Rows are points. The points of each table are mixes of a few directions, plus a little noise. Count the directions of each table, and those that both share. Where both have some left over, give the other angles between the two spaces (their principal angles), to ten degrees, smallest first.

First (5 x 3)
1.95	2.56	-0.98
-1.29	-1.71	0.65
-2.22	-2.97	1.16
0.25	0.33	-0.18
1.39	1.77	-0.73
Second (7 x 3)
-0.77	-1.13	-3.76
0.13	0.13	-0.69
-0.18	-0.16	2.64
-0.41	-0.50	1.32
0.95	1.22	-1.61
-0.60	-0.70	3.88
0.87	1.12	-1.78
Directions: first 1, second 2, shared 1

First (5 x 4)
-1.76	-0.48	0.04	2.35
0.69	0.23	-1.73	-3.86
1.63	0.40	1.56	0.50
1.99	0.51	1.59	0.07
-2.55	-0.63	-1.42	0.93
Second (5 x 4)
2.93	-1.91	-1.10	1.88
-0.26	2.88	-1.43	0.36
-0.28	1.30	1.04	0.05
0.38	-1.96	-0.28	-0.16
-2.67	-0.33	1.80	-2.16
Directions: first 2, second 3, shared 1; angles 90

First (8 x 8)
-0.14	-0.41	0.40	-0.28	-0.24	0.12	-0.14	0.06
0.44	1.30	-1.31	0.88	0.74	-0.38	0.45	-0.18
0.80	2.28	-2.32	1.55	1.33	-0.71	0.82	-0.34
0.08	0.15	-0.16	0.12	0.09	-0.05	0.06	-0.01
1.33	3.86	-3.90	2.60	2.22	-1.17	1.38	-0.54
0.03	0.11	-0.09	0.07	0.06	-0.04	0.02	0.00
-1.48	-4.32	4.33	-2.91	-2.48	1.34	-1.51	0.60
-1.04	-3.00	3.02	-2.05	-1.71	0.93	-1.07	0.42
Second (7 x 8)
-0.09	1.25	-0.76	-0.19	0.22	-0.27	0.49	0.57
-0.11	-0.99	-0.23	1.60	-0.94	0.93	0.11	0.03
-0.21	-2.91	-0.34	4.17	-2.43	2.45	0.07	-0.16
0.20	2.28	0.19	-3.18	1.85	-1.86	-0.03	0.10
0.02	-2.97	1.16	1.61	-1.07	1.18	-0.70	-0.92
-0.10	0.40	-0.87	1.02	-0.44	0.43	0.46	0.51
0.37	2.99	0.81	-5.05	2.85	-2.89	-0.33	-0.13
Directions: first 1, second 2, shared 0; angles 40

First (10 x 9)
1.24	3.37	0.55	4.11	2.13	1.29	-2.25	-2.16	-4.18
0.54	1.47	0.22	1.76	0.92	0.58	-0.96	-0.95	-1.82
0.01	0.03	0.02	0.05	0.03	0.02	-0.04	-0.03	-0.05
-1.73	-4.72	-0.78	-5.80	-2.99	-1.85	3.14	3.03	5.90
0.11	0.28	0.06	0.36	0.19	0.12	-0.18	-0.18	-0.36
0.37	1.02	0.15	1.26	0.65	0.40	-0.69	-0.66	-1.29
-0.12	-0.35	-0.06	-0.42	-0.22	-0.13	0.24	0.23	0.43
-0.58	-1.56	-0.27	-1.89	-0.98	-0.61	1.03	0.99	1.94
0.05	0.15	0.02	0.17	0.08	0.05	-0.10	-0.08	-0.18
0.09	0.32	0.06	0.38	0.19	0.13	-0.20	-0.21	-0.38
Second (8 x 9)
-4.15	-1.76	-4.06	-2.06	-1.21	-0.06	3.16	1.33	1.36
0.71	-2.11	-1.49	-1.25	0.32	-0.70	-1.23	-1.14	0.92
0.27	-0.77	2.53	-0.29	-1.24	-0.12	0.51	0.35	-0.38
0.49	-1.49	-0.05	-0.83	-0.23	-0.45	-0.54	-0.55	0.42
0.00	1.59	0.62	0.44	0.15	0.24	0.55	1.04	0.45
-0.10	-0.35	0.28	0.08	-0.23	0.04	0.00	-0.27	-0.51
4.40	3.82	3.09	1.40	2.02	-0.14	-2.56	0.75	1.74
-1.62	1.08	-0.91	2.51	0.42	1.19	0.11	-1.52	-3.99
Directions: first 1, second 4, shared 1

First (8 x 12)
0.08	-1.27	1.23	-2.73	-0.67	0.18	-3.99	-1.82	1.65	3.71	0.43	-0.06
3.38	-0.32	3.01	-0.53	0.37	0.82	-1.98	0.64	1.03	3.37	3.11	-0.05
-0.71	-0.26	-1.34	-0.33	-0.35	-0.28	0.18	0.00	-0.67	-0.81	-0.92	-0.05
-1.70	1.91	-0.83	-1.38	0.07	-0.22	0.15	1.21	-1.91	-2.23	-1.06	-3.13
1.91	0.52	0.73	0.44	0.77	1.40	-1.43	-0.62	1.90	0.61	1.54	-0.98
1.86	-1.30	-0.98	1.93	-0.19	-0.22	2.04	1.25	-1.02	-0.52	0.51	2.24
-3.57	1.56	0.53	0.13	0.22	-1.14	2.08	-0.02	-0.88	-1.70	-1.76	-0.59
-1.31	-0.86	-2.38	2.50	-0.21	-0.53	3.05	-0.61	-0.09	-2.32	-1.84	2.54
Second (10 x 12)
0.06	0.39	0.34	0.17	-0.51	1.85	-1.56	-0.87	0.85	1.34	0.26	-0.79
0.77	-0.66	-0.06	-0.39	1.10	-2.57	1.10	0.06	0.38	-1.38	-0.05	1.30
-0.36	1.87	3.00	0.96	-2.43	1.27	-0.41	-1.46	0.25	2.92	-1.48	0.24
-1.10	0.11	-0.83	0.25	-0.58	0.35	1.07	1.34	-2.06	-0.58	-0.29	-0.36
2.62	-0.49	1.90	-0.70	1.69	-2.89	-0.95	-2.65	4.12	0.31	0.28	1.92
1.37	0.01	2.43	-0.14	0.50	-4.41	2.00	-1.06	1.25	-0.56	-1.35	2.94
-1.22	-0.22	-1.94	0.07	-0.17	1.86	-0.01	1.58	-1.89	-0.60	0.60	-1.47
-1.60	0.63	-1.13	0.52	-1.44	3.70	-0.91	0.96	-1.94	0.96	0.21	-2.07
-1.02	1.07	0.84	0.69	-1.66	1.57	0.14	0.20	-1.33	1.31	-0.77	-0.50
0.61	-2.73	-4.68	-1.38	3.60	-0.84	-0.34	1.81	0.15	-3.70	2.67	-1.00
Directions: first 5, second 3, shared 1; angles 40, 70

First (11 x 18)
0.13	1.45	1.07	-2.25	-0.48	-2.13	1.57	-1.32	0.30	0.80	0.23	0.87	3.65	0.29	-2.43	0.12	0.34	0.16
-1.44	-0.92	-0.74	2.97	1.22	2.09	-0.76	-1.64	-0.98	0.86	-1.30	1.15	-4.99	0.97	2.99	-1.03	0.29	1.11
1.35	0.97	0.75	-2.88	-1.17	-2.11	0.79	1.44	0.95	-0.78	1.19	-1.03	4.89	-0.90	-2.93	0.96	-0.24	-1.04
1.15	-2.10	-1.47	1.76	-0.20	2.39	-2.50	4.38	0.36	-2.50	0.80	-2.93	-2.67	-1.56	2.12	0.78	-0.94	-1.41
-0.43	-1.87	-1.35	3.17	0.80	2.90	-1.96	1.21	-0.55	-0.73	-0.53	-0.78	-5.23	-0.14	3.43	-0.36	-0.30	0.05
0.78	-0.50	-0.33	-0.14	-0.40	0.32	-0.68	1.98	0.41	-1.12	0.60	-1.33	0.36	-0.81	-0.03	0.55	-0.41	-0.78
-0.77	1.10	0.77	-0.75	0.21	-1.19	1.33	-2.61	-0.28	1.51	-0.56	1.77	1.08	0.96	-0.97	-0.52	0.56	0.91
0.26	0.83	0.62	-1.51	-0.41	-1.32	0.84	-0.43	0.27	0.27	0.28	0.26	2.43	0.03	-1.58	0.20	0.11	-0.06
-1.28	2.03	1.41	-1.49	0.33	-2.21	2.41	-4.50	-0.45	2.56	-0.88	3.03	2.22	1.64	-1.87	-0.88	0.97	1.52
1.25	-1.40	-0.94	0.63	-0.48	1.30	-1.72	3.79	0.53	-2.15	0.94	-2.55	-0.77	-1.46	0.88	0.87	-0.81	-1.37
-1.02	0.40	0.25	0.51	0.57	-0.07	0.63	-2.32	-0.55	1.31	-0.81	1.57	-0.97	0.98	0.36	-0.72	0.49	1.00
Second (11 x 18)
-0.77	1.32	-0.37	-0.83	2.51	-2.19	2.85	-3.42	-0.03	1.65	0.45	2.98	1.21	2.95	-3.62	-0.99	2.12	-0.15
1.78	-0.79	-0.92	0.14	0.30	0.31	-0.70	4.10	0.89	-1.74	0.68	-2.37	-0.04	-0.70	-0.53	0.28	0.00	-1.77
0.54	-0.31	0.76	0.02	-1.87	0.86	-1.42	1.51	-0.04	-0.50	-0.71	-1.50	-0.03	-1.81	2.08	0.56	-1.37	0.45
-0.92	1.66	0.53	-1.12	1.42	-2.33	2.68	-3.87	-0.18	2.21	-0.30	3.00	1.77	2.37	-2.81	-1.04	1.59	0.67
0.85	0.11	0.87	0.24	-1.03	0.27	-0.76	1.76	0.07	0.18	-1.32	-1.18	-0.28	-0.94	1.55	-0.42	-0.55	0.41
0.32	-0.80	-0.24	0.81	-0.48	1.16	-1.28	1.62	-0.03	-0.78	-0.16	-1.20	-1.35	-0.92	1.65	0.19	-0.67	-0.03
0.26	-0.20	1.00	-1.03	-2.82	0.56	-1.61	1.18	0.03	-1.01	0.29	-1.62	1.61	-2.52	1.55	1.42	-1.95	0.53
-0.40	-1.46	-2.10	0.14	1.00	0.87	-0.58	0.19	0.13	-2.09	3.01	-0.21	-0.45	0.15	-1.39	1.42	-0.02	-1.57
-0.56	1.77	-0.51	0.04	4.16	-2.71	3.96	-3.40	0.12	2.77	-0.60	3.69	0.19	4.43	-4.25	-2.42	3.49	-0.30
-0.22	-1.23	-0.28	1.28	-1.09	2.08	-1.97	1.16	-0.30	-0.89	-0.20	-1.25	-2.16	-1.47	2.92	0.61	-1.29	0.39
-0.76	-0.05	1.16	0.17	-2.12	1.08	-1.29	-0.86	-0.67	0.26	-0.95	-0.28	-0.44	-1.61	2.79	0.46	-1.55	1.57
Directions: first 2, second 4, shared 2

First (8 x 20)
-0.79	0.72	0.73	0.17	-1.69	-1.39	-1.32	-1.67	-1.79	-1.14	-2.12	-1.50	-1.04	-0.43	0.41	-2.05	-0.09	0.86	-1.22	-0.08
1.60	-2.21	-1.91	-0.71	4.48	3.28	3.45	3.86	3.58	2.51	5.05	3.34	3.04	2.17	-0.18	4.38	0.12	-1.58	1.75	0.82
-0.58	0.47	0.49	0.05	-1.16	-1.01	-0.91	-1.14	-1.28	-0.81	-1.48	-1.03	-0.65	-0.24	0.28	-1.52	-0.04	0.62	-0.92	-0.03
-0.60	2.31	1.84	1.13	-3.90	-2.10	-2.78	-2.52	-1.44	-1.50	-3.46	-2.04	-3.24	-3.13	-1.05	-2.30	0.04	0.36	0.42	-1.33
0.29	1.23	0.86	0.78	-1.64	-0.38	-0.98	-0.55	0.62	-0.11	-0.87	-0.24	-1.79	-2.18	-1.30	0.10	0.23	-0.58	1.47	-1.08
0.33	-0.48	-0.39	-0.10	0.94	0.71	0.74	0.82	0.81	0.55	1.09	0.76	0.60	0.41	-0.10	0.97	0.00	-0.35	0.40	0.10
-0.77	-0.80	-0.36	-0.74	0.57	-0.61	0.11	-0.54	-1.82	-0.62	-0.56	-0.72	1.10	1.89	1.57	-1.47	-0.25	1.13	-2.29	1.02
0.60	-1.34	-1.06	-0.54	2.35	1.51	1.72	1.79	1.36	1.11	2.37	1.50	1.84	1.54	0.31	1.85	0.02	-0.55	0.35	0.66
Second (8 x 20)
2.07	0.62	-1.62	2.08	1.33	1.64	0.80	2.60	2.09	0.74	2.26	1.45	-0.66	-0.04	1.22	1.99	0.31	-2.19	-0.35	0.03
0.23	-1.11	-0.51	-2.65	0.52	0.91	-0.47	-3.03	-0.66	-0.26	-1.10	-3.35	0.97	-1.71	-4.79	-0.43	0.21	0.00	2.45	-0.61
-3.06	1.52	3.47	-0.71	-1.42	-5.17	-0.55	-2.45	-0.70	-0.90	-1.35	1.05	4.17	-0.76	0.65	-1.47	-0.40	0.98	0.05	0.09
1.13	-1.23	-0.75	1.36	0.02	1.96	0.35	2.33	0.09	1.05	-0.41	1.57	-1.79	-0.36	0.77	-1.60	-1.04	-0.95	-1.61	0.29
-0.34	1.19	1.48	-2.54	-0.35	-2.09	0.79	-2.24	-1.30	-1.45	-1.48	-1.03	0.83	-2.63	0.55	1.95	0.36	1.24	0.83	-1.51
1.75	-0.34	-0.85	0.93	0.96	2.52	0.16	1.80	2.25	0.49	0.42	1.17	-1.23	1.58	2.59	1.00	2.37	-0.03	-1.54	1.87
0.74	0.04	-0.87	1.50	0.20	1.30	0.31	2.17	0.64	0.34	1.04	1.18	-1.92	1.64	2.41	0.92	0.34	-0.05	-1.24	0.44
-2.52	-0.78	-0.48	0.13	-1.30	-1.09	-1.28	-1.22	-2.39	0.03	0.57	-2.04	-0.45	2.32	-3.21	-2.28	-2.13	0.91	1.28	-0.88
Directions: first 2, second 6, shared 0; angles 30, 60

First (10 x 32)
0.09	-1.11	-0.13	0.89	-0.59	0.47	-0.65	0.52	1.03	0.48	1.39	-0.08	-0.92	0.67	1.12	0.53	-0.43	1.22	-0.68	-0.96	2.34	-2.45	0.31	-0.69	2.05	0.82	-2.42	0.00	-0.25	-1.66	0.61	0.98
0.81	-1.36	-0.55	1.14	0.24	0.76	-0.40	0.90	0.80	1.84	1.20	-0.18	-1.69	-0.02	0.60	0.78	-1.20	1.33	-0.02	-0.10	1.93	-2.65	0.70	-0.12	2.43	0.44	-2.89	0.92	-0.08	-0.81	0.63	-0.67
-2.67	0.17	3.25	1.11	-1.52	-2.36	-1.19	-0.71	-0.91	-1.20	2.92	-0.52	3.20	1.96	1.19	3.11	2.01	0.21	-0.29	-1.82	2.44	-0.19	0.88	-0.65	-2.51	-1.05	-1.44	-0.10	-0.86	-1.19	-1.49	1.07
0.49	2.30	-1.24	-2.67	-0.93	0.35	1.25	-0.80	-0.78	-2.65	-3.26	0.73	0.84	-0.39	-1.25	-3.61	1.04	-2.21	0.27	0.79	-4.47	4.67	-1.79	-0.03	-2.80	0.04	5.38	-1.56	0.56	1.41	0.72	0.93
0.44	-0.58	-0.63	-0.25	2.63	0.78	0.40	-0.32	1.11	0.39	-1.84	0.15	-1.30	-1.35	-0.37	-0.46	-0.87	0.07	-0.63	1.06	-0.45	-0.90	-0.58	0.98	2.22	0.67	0.70	-0.54	0.26	0.49	-0.69	0.03
-0.06	-1.27	1.38	0.92	0.79	0.20	-0.74	0.18	0.64	1.21	1.49	-0.21	-0.32	0.77	1.03	2.00	-0.28	1.40	-0.32	-0.18	2.01	-2.43	0.36	0.31	1.44	-0.09	-2.52	0.54	-0.74	-0.80	-0.30	-0.58
-1.17	1.44	-1.60	-1.28	5.58	-0.85	2.02	-1.84	0.03	-1.27	-5.91	0.23	0.26	-4.78	-3.33	-1.75	-0.34	-2.90	-0.49	2.72	-4.16	3.31	-0.76	2.40	0.04	0.03	6.01	-1.56	1.75	3.75	-3.65	0.25
1.94	0.04	1.50	-1.29	-2.80	1.50	-0.64	0.54	-0.37	-0.02	1.51	0.51	0.12	3.25	1.75	-0.41	0.71	1.00	0.68	-0.32	-0.85	0.49	-1.24	-0.50	-1.55	-0.55	-0.50	0.37	-1.43	-0.90	2.75	-1.20
-2.40	0.38	-0.73	1.37	-1.01	-1.90	-0.16	-0.24	-0.20	-1.16	0.95	-0.61	1.15	-0.85	-0.47	0.49	0.49	-0.71	-0.51	-1.63	2.01	-0.12	1.42	-1.16	-0.35	0.44	-0.57	-0.40	0.93	-0.84	-1.24	2.43
2.49	-0.04	-1.18	0.08	-2.40	1.03	0.11	1.69	-1.20	2.25	1.54	0.09	-1.35	0.84	-0.25	-0.68	-1.09	0.59	1.97	0.47	-0.76	0.35	0.72	-0.50	-0.73	-0.80	-1.66	2.25	-0.17	0.52	2.68	-3.20
Second (11 x 32)
3.74	0.95	-4.28	-0.49	-5.24	2.73	1.45	1.66	-1.70	0.11	0.01	-0.27	-2.94	1.21	-0.05	-4.40	-0.83	-1.64	1.39	0.43	-2.89	2.17	-1.85	-1.93	0.10	0.35	0.89	1.13	-0.01	0.36	4.46	-0.59
0.75	-1.15	0.85	1.41	-0.32	1.71	0.13	-0.38	-0.30	-0.34	0.93	-1.11	-1.45	2.07	2.21	1.13	0.47	-0.45	-1.18	0.34	0.76	-1.91	-2.77	-0.09	2.84	-0.02	-1.06	-0.07	-1.95	-0.61	-0.21	0.88
1.41	-1.18	0.96	0.52	-0.02	1.88	-0.15	0.07	0.14	0.54	0.78	-0.44	-1.50	1.87	1.83	0.80	-0.02	0.49	-0.55	0.50	0.38	-1.82	-1.97	0.23	2.19	-0.06	-1.28	0.25	-1.64	-0.54	0.63	-0.39
0.20	1.82	-3.63	-0.25	-3.16	-0.46	1.29	0.54	-1.45	-1.17	-0.84	-0.21	-0.16	-1.22	-1.74	-3.26	-0.11	-2.27	0.93	-0.39	-1.90	3.18	0.40	-1.58	-1.74	0.32	2.16	0.14	1.54	0.76	1.31	1.02
1.20	-1.07	1.89	-0.29	-0.38	0.74	-1.23	0.81	0.58	1.77	1.98	0.54	-0.17	1.82	1.28	1.39	-0.34	2.39	0.58	-0.24	1.26	-1.85	0.59	0.24	-0.03	-0.39	-2.68	0.94	-0.95	-1.06	1.47	-2.00
-0.02	0.76	-1.40	-1.41	2.75	-0.03	0.98	-0.59	0.62	-0.40	-3.44	0.61	-0.28	-2.65	-1.89	-1.85	-0.62	-0.91	-0.08	1.37	-2.40	1.67	-0.09	1.16	0.07	0.46	3.16	-0.91	1.27	1.64	-0.94	-0.05
-4.12	0.37	2.69	-0.35	3.59	-4.10	-1.37	-0.94	1.27	-0.05	-0.09	0.97	4.03	-2.49	-1.72	2.83	0.54	1.53	-0.07	-1.14	2.24	-0.06	4.12	1.14	-2.90	-0.36	-0.23	-0.72	1.68	-0.07	-3.45	0.17
-3.56	0.17	2.82	-0.59	3.73	-3.62	-1.43	-0.79	1.43	0.31	-0.11	1.10	3.63	-2.23	-1.56	2.75	0.34	1.87	0.01	-0.91	2.06	-0.30	3.92	1.33	-2.65	-0.34	-0.38	-0.61	1.48	-0.07	-3.06	-0.31
0.43	1.27	-2.41	-0.81	-1.57	-0.29	0.75	0.55	-0.63	-0.32	-0.98	0.35	-0.07	-1.21	-1.59	-2.45	-0.40	-0.99	0.97	-0.04	-1.67	2.30	0.81	-0.72	-1.57	0.23	1.59	0.17	1.35	0.71	1.19	-0.08
1.49	-0.62	-0.51	0.80	-1.10	2.02	0.58	0.01	-0.57	-0.28	0.28	-0.86	-1.89	1.60	1.49	-0.38	0.11	-0.85	-0.61	0.55	-0.40	-0.80	-2.65	-0.37	2.28	0.12	-0.25	0.09	-1.39	-0.20	0.79	0.53
-1.56	-1.30	3.05	1.47	1.70	-0.53	-0.95	-0.90	0.51	-0.17	1.50	-0.67	0.82	1.24	1.74	3.41	0.88	0.80	-1.34	-0.46	2.59	-2.61	-0.53	0.60	1.43	-0.31	-1.94	-0.39	-1.41	-0.98	-2.17	0.84
Directions: first 5, second 4, shared 3; angles 60
